Every row gives one point. A path goes straight from each point to the next, and from the last back to the first. The post is the endless flat space through its rows: a point in 2 columns, a line in 3, a plane in 4, and so on, so that a path can go around it. How many times does the path go around the post? Going back the other way cancels.
In the rows, 128 means zero.

Post (1 x 2):
[[120 137]]
Path:
[[119  82]
 [113 120]
 [138 102]
 [133 146]
 [125 157]
 [ 87 171]
 [117 189]
 [ 97 158]
 [ 98 115]
 [114 108]
 [ 88 123]
 [101 183]
 [103 177]
 [ 96 128]
 [109  88]
 [ 83 121]
 [ 90 172]
 [125 187]
 [137 147]
 [130 128]
 [150 179]
 [115 159]
 [104 141]
 [ 83 167]
 [114 177]
 [151 179]
 [144 111]]
Times around: 0

Post:
[[128 111 126 103 144  81 149 158 147]
 [111 109 130 173 136 134 145 106 117]
 [131 181 135 113 110 125 149 138 130]
 [138  89 139 128 145 161 141 140 139]
 [134 147 109  70  87  79 118 134 123]
 [ 72  87 138 152 131 159 138 146 149]
 [136 115 116 118 122  92 115 116 166]
 [107 122 119  66 148  64 108 104 154]]
Path, 28 rows:
[[131  89 102 111 161 186  49  61 154]
 [ 64 149 120 144 148  76 167 124 130]
 [163  71 112  91  78 136 117 138 123]
 [ 54 148 123 142 124  85 189 104 129]
 [151 155  73 143  98  76 164 150 124]
 [118 145 124  90 107 124  91 113 128]
 [125  98 168 119 138 142 131 127 110]
 [124  99 155  86 122 146 128  90 121]
 [131  86 122 105 107 162 143 174 147]
 [134  98 106 141 140 118 119 114 143]
 [115 137 127  83 150  94  91 149 191]
 [ 53 127 155 107 135  84 163 176 109]
 [ 93 122 132 144  92 117 134 121 175]
 [167 104 100  55 116  94 143 153 141]
 [ 78 101 119 167 126 134 150 147 141]
 [127 121 107 131 127 123 114  27 145]
 [170 112 147 119 128  96 156 149 133]
 [124 102 148  53 181 118 107 135 153]
 [166 127  93 118 100  96 103 170 203]
 [ 85 188 124 103 145  76 144 125 182]
 [ 96 106 122 122 126  75 198 168 128]
 [113  91 151 149 100 130 124 118 121]
 [120  89 136  85 128 142 100 148 164]
 [154 150 118 104 168 130 144 150 107]
 [213 135  94  99 121  77 181 163 154]
 [164 139 118  82 105  78 130 131 176]
 [124  63 160 115 129 124 122 166 155]
 [132  66 105 150  87  55 114 174 129]]
Times around: 1

Post (17 x 18):
[[104  95 165 118 132 144  87 137 119 175 174 102 115 147 114  98 125 160]
 [180  57 145 151  75 160 128 125 146 109 146 127 130 176 149 107  74 177]
 [107 155 124  75 141 147 131 124 129 143  92 162 119 145 120 102 107 166]
 [143 158 115 121 132 130 100 121 144 110 143 114  98 119  92 150 136 136]
 [157 121 114 117 113 124  83 124 149 144 144 133 151 118 152  89 106 140]
 [144 148 124 122 141 143 110 188 120 141 137 139 136 104 102 126 139 132]
 [109 128 107 102 134 147  93 147 127 104 100 165  52 100 156 159 143 105]
 [150 124 107 114  88 112 163  84 139 210 116 113 135 181 120 109  75  97]
 [185 100 173 104  71 157 167 142 170 155 168 166 164 203 145 115 105 137]
 [192 129 127 156 137 152 150 119 143 127 107  83 103 112 149 147 139  75]
 [152 154 168  90  84 119 102 159 153 119  79 128 109 130 113 101 141 127]
 [130 125 142 119 147 171 130 143 150 163 158  93 184 126 126 182  92 131]
 [138  93 132 151 116 127 135 154 168 122 124 129 108 122 143 146 137 145]
 [153 143 108 163 110 145 145 109 129 132 110 113 131 147 147 179 164  96]
 [150  97 114 111 131 140 148 140 144  89 113 140 117 147 127 145 148 106]
 [188 116 146 112 104  96 138 125 107 111 130 103  65 147 188 144 166 113]
 [154 133 146 162 149 102 120 153 129 105 120 151 121 121 135 134 118 102]]
Path:
[[175 111 176  95  92 118 112  95 111 160 159 110 177 146 132 108  63 196]
 [116  62 105 146 153 143  95  98 132 168 128  78  80 115 156 149 124 147]
 [203 117  97  62 108 150 115  99 131 150 103 115 125 138 209  67  58 158]
 [134 166  92  86 165 179  82 127 171 179 167 107 180 136 101 134  41  96]
 [183 118 169  99 121 164 163 131 166 137 127 124 179 182 152 166 139  97]
 [120 132 105 123 133 139  43 131 145 149 167 100 129 120  79 112 111 135]
 [156 144 133 157 114 150 176 134 146 154 119 111 172 180 142 133 137 101]
 [139 132 150 107  85 192 158 151 154 105  62 102 112 119 122 125 113 101]
 [171 139 156 125  92 194 197 156 110 172  71 124 167 134  76 101 130  99]
 [154 157 162 160 121  83 126 146  97 163 143 170 138 146 114 187 170 120]
 [159  94 110  65 138  86 127 155 136 143 108  98 149 116  88 134  92 107]
 [159 142 141 103 141 119 146 117 118 172  98 155  92 177 141  63 155  91]
 [145 155 100  95 107 153 104 146 138 134 130  79 104 135 172 187 137 117]
 [160  77 105 142  89 131 118 176 166 135 144 110  64 118 163 106 152 119]
 [142 188 195 151 150 184 105 143 137 115 125 159 131 121 122  56  58 149]
 [113  92 167 100  99 201 157 105 166 161 118 119 112 144 135 104 173 136]
 [129  52 102  89 132 151 131 153 148 102 140 137  77 106 130  99 131 155]
 [144 113 132  53  92 165  82  77 154 119  95 144  88 111 185 123  84 144]
 [187 121 171 103  96  65 108 145 155 160  86  79 110 116 158 119 156 161]
 [154  94  94 154 153 118 136 135 188 113  84  90 108 121 139 143 153  66]
 [139 158 179 116 153 111 142 185 147 133 122 154 185 164 104 106 105  92]
 [197 158 119 167 163  86 114 109 116 137 195 158 187 176 154 140  87  98]
 [144 124 129 107 138 104  85 179 123  97 131 144 113 160 142 129 128  79]
 [136 185 128 101 121 160 160 182 158 147 127 151 169 153 113 123  75 115]
 [152 191 153 163 119 125  85 167 177  63 159 153 160  89  80 148 130 104]
 [120 140 153  78 100 142  80 139 135 137 115 147  71  86 155 180 117 137]
 [139  50 137 129 101 169 126 119 170 157  93 143  35 117 169 154 159 120]
 [117 165 137 111 135 160  76 144 159 178 138 158 176 134 124 133  95 144]
 [181  89 131 180  97  75 159 202 167 171 131 102 103 137 139 110 165  83]
 [128 141 151 133 118 177 121 142 129 136 137 107 165 160 117 126 103 113]
 [135 153 167 145 155 112 136 140 147 145 122 130 103  79 109 111 103  99]]
Times around: 4

Post (17 x 18):
[[149 139  91 136 120 135 124  90  98 100 140 122 103 185 151 136 108 122]
 [151 134  80 133 122 157 124 146 144 119 128 121 137 111 157 132 126 132]
 [ 28  22  69 128 121 175 145  90 156 109 138 159  75 133 140  65 208 122]
 [149 170  98  86 109 120 160 156 129 115 155 144  94 196 117 132 148 159]
 [115 167 148 104 100 161 127 128 105 150 160 129 158 115 150 111 110 134]
 [147 135 107 106 122 169 168 122 128 129 175 187 156 197 147 147 185 121]
 [133 122  96  77 153 147 143 162 114  86 127 130 119 131 165 164 132 140]
 [177 141 114 146 125 155 121 143 114 123 169 148  97 134 154 120 148 128]
 [163 153 126  88 119 138 159 136 147 112 153 130 117 119 159 131 136 110]
 [152 112 161 121  95  81 108  92  77 173 132 146 136  99  94  61 117  95]
 [154 118 123 159 106 134  90 104 135 135 126 133  92 107 138 166  92 151]
 [ 97 159 154 104 143 142  79 125 132 179 101 144 177 149 141  89 110 107]
 [136 136  92 120 152 150 139 132 124 158 127 148 138 109 186 130  75 156]
 [147 157 125 141 153 137 136 135 146  76 127 173 139 139 116 128 120 152]
 [111 124 134 173 127 144 126 139 139 140 120 125 136 160 124 153  83  76]
 [163 116 107 114 110 150 107 145 141 115 164 127 128 132 157 138 100 133]
 [163 141  99  80 152 161 144 111 133 122 157 111 110 150 140 136 115 115]]
Path, 28 rows:
[[133 151 173 109 121 133 133 157 139 160 146 170 170 108 148 148 146  92]
 [177 127  69  98  92 128 153 176 111 117 212  98  88  67 164 116 173 133]
 [166 100 122 128  95 104 140  72  62 139 168 107  71 119 170 142 139 130]
 [130 101 175 130 112 170 123 101 150 106 151 174 156 109 127 157 148 126]
 [126  92  99  58 139 171 113 143 129  47 106 141 142 160 150 125 143 105]
 [127 150 123  99 152 107 196 126 148 132 119 168 116 117 114 143 114 116]
 [124 128  73 166 131 181 105 132 115 140 181 184 117 163 211 123 142 127]
 [172 171 154 121 101  95  87 160 177 158 157 139  98 119 108 104 121 119]
 [115 113 104  72 177 150  70  97 119  85 120 128 203 119 123  98 105 155]
 [149  90 151  98 122 144 130  69  85 116 147 123 141 111 161 133  94 135]
 [152  96  77  94  92 162 143 205 127 150 153 158 177 158 166  96 131 121]
 [133  82 139  90 133 203 102 152 172 144 163 209 157 130 139 158 212 100]
 [ 62 163  91  66 181 165 173 118 224 142 134 129 162 103 165 113  82  85]
 [ 82 128 119  97 123 164 121 132 126 146 176  81 159 124 114 101 101 131]
 [137 130 125 161 110 168 146  98  91 102 156 116 105 134 172 153  64 178]
 [122 129 105 126 114 158 165 131 128  74 104 143 115  97 137  85 118 117]
 [ 94 124  72 113 132 216 133 149 170  94 133 118  64 117 139 175 153 185]
 [149 122  73 160  89 121 141 144 120 107 147 147  70  80 131 137 142 118]
 [109 109  76 185 205 152 123 137 167 141 141 134 130 104 168 109  84  76]
 [154 122 109 119 127 154 146  97 148 163 173 164 120 188 162 160 155 149]
 [139 166 111 174 122 143 161 146 144 138 133 125  78 222 117  59 148 134]
 [141 136  79 115  80 153  85 120  96 112 116 138  90 113 152 120 128 196]
 [102 153 114 140 122 173 159 159 180 169 156 159 136 151 123 105 130 106]
 [155 150  71 107 177 148  30  93 191 120  99 104 189 150 171 119 106 110]
 [125 118 123 141 104 105 150 156  89 140 174 130 179 166 110  87 146 103]
 [113 114 167 172 109 103 150  86  91 181 119 155 134 105 109  95  80 106]
 [138 130 117 127 108 169 104 117 138 161 114 121  88 162 117 133  97 132]
 [123  99  95 122 151 139  79 105 123 118  87 207 142 117 132 174  79 160]]
Times around: 5

Post:
[[141 183 125 131 117 128 116 151 140  96 143  86 177 136 127 139 174  79]
 [144 146  93 120  96 116 103 112 145 126 134 199 139 111 157  99 124 156]
 [135 149 117 127 149 114  69  90 128 142 147 175 134 123 136 151  93 128]
 [129 121  63 130  97 148  61  84 140 151 165 203 115 107  99 104 115 117]
 [160 114 146 136 155 108 157 137 166 148 164 133 137 119 144 132 145 107]
 [174 106 149 128 125 134 121 139 147 166 122 115 139 136 128 126 164 151]
 [103 182 176 145 110  80  92 177 160  84 121 139 173 132 100 120 150  89]
 [154 112 151  97 108 119 134 101 143 170 154 123 116 139 172  92 125 111]
 [171  89 135 130 153 114 103 114 170 117 131 125 116 140 182 108 157 109]
 [192 134 155 112 174 118 124 144 126 151 130 137 104 142 137 114 168 102]
 [148 147 151 133 124 116  89 143 111  86 152 106 194 161  75  89 130 112]
 [131 147 121 115 115 118  99 135 159 146 172 168  89 152 125 119 124 165]
 [139 139 121 116 118 114 126 186 149  64 103 111 161 159  77 144 140  92]
 [112 166 149 160 109 138 134 153  98  83 139 136 150 151 102 150 175 108]
 [ 98 143 112 106 148 108 103  98 155 147 116 156 115 126 123 104 128 136]
 [181 122 133 175 127 106 114 131 123 158 123 120 115 142 177  93 137 114]
 [111 116 101 126 119 101  63 145 108 142 141 176 118  86 150 117 113 160]]
Path (30 x 18):
[[151 142 165 202 194 136 137 123 179 120 106 150 107 150 165 180 173  98]
 [116 106 125  59 144 139 130  98 194 110 154  85 149 181 130 141 133 164]
 [174 117 149 143 120  94  85 140 171 112 132 123 158 167 148  78 130  94]
 [ 93 178 165 150 126 105  91 153  93 152 146 150 118 133 138 125 119 139]
 [162 120 152 101 136 166  67  86 178 155 156 152 102 145 125 116 132 129]
 [136 142 162 115 143  82  83 153 163 108 143 153  93 191  43  93  87 124]
 [137 169 136 125 137 131 160 103 127 131 127 120 131 136 142 215 199 106]
 [164 130 119 117 120 115 136 163 116 141 141  96 145 171  94 146 158 134]
 [133 183 109 144 124 109  83 183 127 122  85 169 164  81  66 163 181 121]
 [196 125  99 138  95 174 128  81 186 129 150 105 163 110 176  65 201 143]
 [116 137 152 184 166  82  52 150 128 117 147 171 157  80 159  81 108 113]
 [175  92 156 179 157 146 131 124  66 145 149 102 197 161 120 126 117  76]
 [162  97 178 116 191  85  94 155 136  65 150 119 147 168 123  98 160  94]
 [167  85  83  66 154 114 110  78 185 132 102 146 146 104 150 115 161 106]
 [152 144  97 173  84 102  71 138 112 176 130 140 103 144 177 107 149 105]
 [ 79 150 122 131 140 134 156 153 136 168 129 143 122 130 133 117 170 142]
 [133 137 122 113 186 156  97 123 108 109 142 139 113 145  74  99 151  82]
 [132 117 150 157 130 130 100 146 121 103 123 167 183 111 150 156  89 157]
 [148 140 152 158 139 110  76 159 235 113 126 179 138 166  99 154 141 141]
 [161 128 172 134 141 111 144 119 143 180 153  98 191 157 109 114 139 124]
 [146  72 105 114 141 106 148 133 169  80 174 106 159 109 173 148 139 115]
 [139 143 106  79 146 101 105 108 178  85 142 175 140 106 104 139 116  90]
 [117 136 122 214  60 163 113 129  57 113 150 136 166 137 119 122 122 158]
 [ 78 169 128 143 158  67 120 155 142 108 103 139 151  89 187 161 113  86]
 [165 116 121 132 134 111  79 154 149 125 117 130 129 131 192  36 157 115]
 [130 124 136 156 118 102 110 177 167 105 108 174 134 133 142 110 149 159]
 [127  84 146  97 133 117  91 203 122 129 138 129 111 140 130 120 180 167]
 [123 174 144  70 144  54  78 156 184 149  54  44 122 134 178 121 203 106]
 [ 87 148 125  64  95 121 118 122 133 124 169 124 152 104  80 125 134 164]
 [ 77 102 156 148  94 110  62 191 132 133 120 147  78  83 100 105 137 112]]
Times around: 2

Post (17 x 18):
[[147  75 127 127 121 121 144  85 120 163 139 128 110 170 138 123 134 124]
 [ 86 172 100 166 146 121 128 138 130 129 111 123 128 129 126  93 128 117]
 [123 156 133 165 118  97 114 139 145 142 140 108 140 123 122 104 151  94]
 [105  83 100 130 128 129 145 144 121 110 124 100 128  89  85 145 142 145]
 [154  68 126 108 129 127 135 121 130 150 117 175 101 155 134 120 150 100]
 [135 126 147 136 129 149 158 138 113 113  78 148 111 125 153 136 117 139]
 [120 154 129 121 150 135 164  99 134 100  87 135 113 118 142 122 155 127]
 [137  92 135 134 135 114 128 104 145 174 131 174 100 135 166 146 131 131]
 [115 149 127 125 148 104 124 161  98 149 146 115 144  88 111 116 127 134]
 [149 156 102 150 138 135 156 129 112 100  96 146 129 141 153 163 150 152]
 [103 177 134 160 140 158 124 152 103  87 136 146 130 120 125 125 138 124]
 [123  97 123 122 138 109 105 136 137 150 133  80  93 125  79 127 132 165]
 [108 184 122 160 138 169 113 136 113 125 107 142 162 117 142 129 158 149]
 [104  87 111 125 102  92 120 130 101 133 123 103  91 104  96 110 145 148]
 [106 151 115 177 155 122 122 140  93 133 122  92 117 100 115 123 168 111]
 [175  97 126 144 133 119 110  91 131 127 115 166 115 140 147 122 116 127]
 [149  92 116  94 121 128 112  84 138 170 123 134  83 158 161 146  96 104]]
Path (25 x 18):
[[ 66 132  87 130 140 100 215 144 105 152 133 129 111 136 124 140 207 115]
 [160 146 106 129 168 123 133 103 154 131  82 114  69 114 154 153 104 100]
 [155 114 119 160 118  97 156 112 161 126 128  90 155 126 129 147 188 152]
 [ 78 160 139 111 137  98 151 136 125 102  80 101 145 108 130  82 122 106]
 [104 110 108 111 128 132 141 142 100 125  88 121 118 139 119 154 135  71]
 [108 135  94 114 107 153 163 118 148 102 112 133 123 113  91 129 136 159]
 [128 137 110 130 127 133 184 132 111 104 148 131 123  90 130 156 249  89]
 [118 151 106 168 142 166 136 157 108  72 121 193 178  85 149 128 153  89]
 [112 127 121  94 144 154 144 167 118 110 131 158 162 140  98 125 159 108]
 [116 128  91 172 133 160 121 106  68 103 140 145 137 145 104 140 204 176]
 [119 127  84 187 123 120 142 166 153 120  97 167  74 136 135 148 138 152]
 [137  89  87 148 119 156  78  86 166 133 105 118 123 119 127 135 126 125]
 [ 71 135 161 118 137 135 127 133 157 133  76 138  78 111 169 106 132 113]
 [114 106 109 172  98 136 103  79  96 112  83 137  98 181 117  67 181 112]
 [147 141  93 130 165 118 170 104 134 130 136 119 134 131 136 167 119 119]
 [160 116 116 145 134 163 128  97 110 147 127  87 111 120 130 157 139 109]
 [106 138 113 126 147 184  74 123 140 172 178 133 166 142 144 106  85 140]
 [143 121 133 136 132  97  90 115 122 129  99  85  95 141 139 122 131 123]
 [ 81 149 139 144 144  97 160 123 144 149 119 128 109 144 130 111 131  93]
 [113 108 104 164  87  93 166 111 116 148 110 101 120 132 110 109 201 108]
 [ 71 156 126 146 115 106 160 129 135 141 122 110 108  99 137  91 147 108]
 [137 145 140 136 167 134 114 154 136 158  96 129 104 119 154 143 148  91]
 [136 151 109  88 154 119 130  80 124 114  84 122 120 132 140 126 129 153]
 [166 108 130 164 144 136 118  67 111 161 148 143 134 173 147 132 149 101]
 [126 110 138 134 129 167 120  98 122 132 121 126 140 159 123 115 140 118]]
Times around: 5

Post (17 x 18):
[[144  90 182 129 149 142 143 126 144 147 134 118  97 116 132  96 162 114]
 [120 143 114 159 106 147  91  91  94 130 138 133  88 104  90 102 144 170]
 [143 109 113 168 141 128 123  89 199 193 157 125  81  56  87  74 113 140]
 [ 98 124 139 120 106 134 115 112 154 141 161 108 140  98 124 113 115 161]
 [120 141 117 146 137 116 122 111 180 167 203 132  70 100  67 109 115 117]
 [149 114 120 127 133 102  97 135 137 128 148 108 120 153 106 126 144 201]
 [162  91 120 114 130 150 119 115 120  82 126 106 148 127 152 118 136  97]
 [141  84 138 124 157 129 126 122 112 125 129 144 160 116 117 120 124 125]
 [148 144 143 114 119 148 136  86 132 104 108 158 164 153 133 135 107 110]
 [156  94 124 103 132 145 125 131 105 153 115 125 136 106 137 161 152 100]
 [118 146 107 183 131 122 164  79 163 169 195 119  89 115 100 100 128 129]
 [133 119 114 133 141 171 133 126 135 114 137 158 141 125 192 142  97 122]
 [132  96  84 111 126 141 143 127  85 122 123  99 121 154 119 107 112 184]
 [118 110 149 190 119 116 138 115 190 179 158 132  83 112  98 120 105  99]
 [124 120 107 100 129 128 147 120 130  73  97 154 161 140 137 155 172 121]
 [173 137 138 121 111 144 148 127 130  53 133 151 160 123 150 170  99 127]
 [133 148  98 128 162 158 149 124 133  68 103 131 168 143 135 170 128 114]]
Path, 32 rows:
[[144 149  64 148 137 141 122 107 205  99 130 139 110  59 155 118 135  94]
 [154 123 133 156 148 129 135 104 181 131 134 160 136  88 137 174 100  27]
 [169  77 115  82 159 174  79  98 157  99 118 123 132  92 145  97 115 134]
 [139 100 135 131 124 166 117 133 171 152 145 128  97 123 140 141 124 137]
 [126 137 173  91  67 106 115 136 120  86 155 115 154 106  78 162 218 114]
 [148 151 113 125 134 152 147 104 107  78 124 105 182 159 195  96 145 162]
 [183 107 169 106 170  98  82 110 110 109  98 145 106 141  72 103 226 124]
 [105 108  79 135 103 122 136 136 159 174 200  94  74  84 105 149 101 129]
 [124  91 161  95 129 168 127 113 135 131 163 120 161  95 160 127 139 160]
 [155 141 149 169 144 155 153  84 122 104 172 121 144 145 173 136 120 156]
 [156  89 122 113 147 136  93  88 172 112 145 110 152  56 159  61  61 207]
 [104 146 119 114 137 116 151 138 129  87 172 127 124 148 139 140 118  98]
 [119 166 140 176 154 114 188  84 197 115 130 147 110 169 115 148 129 133]
 [164 130 185 154 174  86  97 132 243 106 115 156 131 137  70 186 176 144]
 [ 95  91 182 127 122 114 113 136 170 163 151 102 155 114  71 104 155 189]
 [143 165 131 154 128  75 145 168 139 202 186 128  78 164  47 188 159 147]
 [116  87 199  94 127 116  72 139 115 192 144 140 117 110 128  90 136 151]
 [134 137 151 144  94 108 155  57 144 143 111 121 136 152  80  97 110 137]
 [119  89 162  90 162  98 141 143 169 129 138 100 125 159 106 133 170 140]
 [156  75  71 159 162 158 143 134 142  96 208  94  91 154 166  95 115 142]
 [172 146 104 159 168 184 191 148 122 112 171 133  95 160 164 145 120 125]
 [208 102 118  93  92  83 149 124 104  91 122 135 164 169  94 110 116 148]
 [122 175 112 154 166 127 137 106 174  63 175  91 127 116 100 106 133 127]
 [ 98 142 140 123 123 150 120  72  95 136 138 123 125 134 125 102 152 145]
 [151 107 170  96  94  98 134 132 162  47 124  83 140 136  68 168 165  98]
 [167 132 189 117  62 158  95  92 151 117 158 128 101  52 124 130 186  92]
 [160 127 117 148 157  93 155 123 231  78 148 108 113 131  87 174 172 149]
 [150  79 164  81 125 155 122 118  82  89 118 150 115 110 186 113 154 119]
 [100 182 133 107 129 113 215  89 144 127 118 117 130 197 110 130 103 117]
 [101 140 129 118 130 145 157 100 144 154  96 112 119 131  87  81 113 167]
 [ 88 141 150 141 123 110 145 140 163 149 151 175 155 165 124 151 144 153]
 [139 126 172 173 115 130 120  85 156 162 142 144 120  83 109  59 152 111]]
Times around: 3
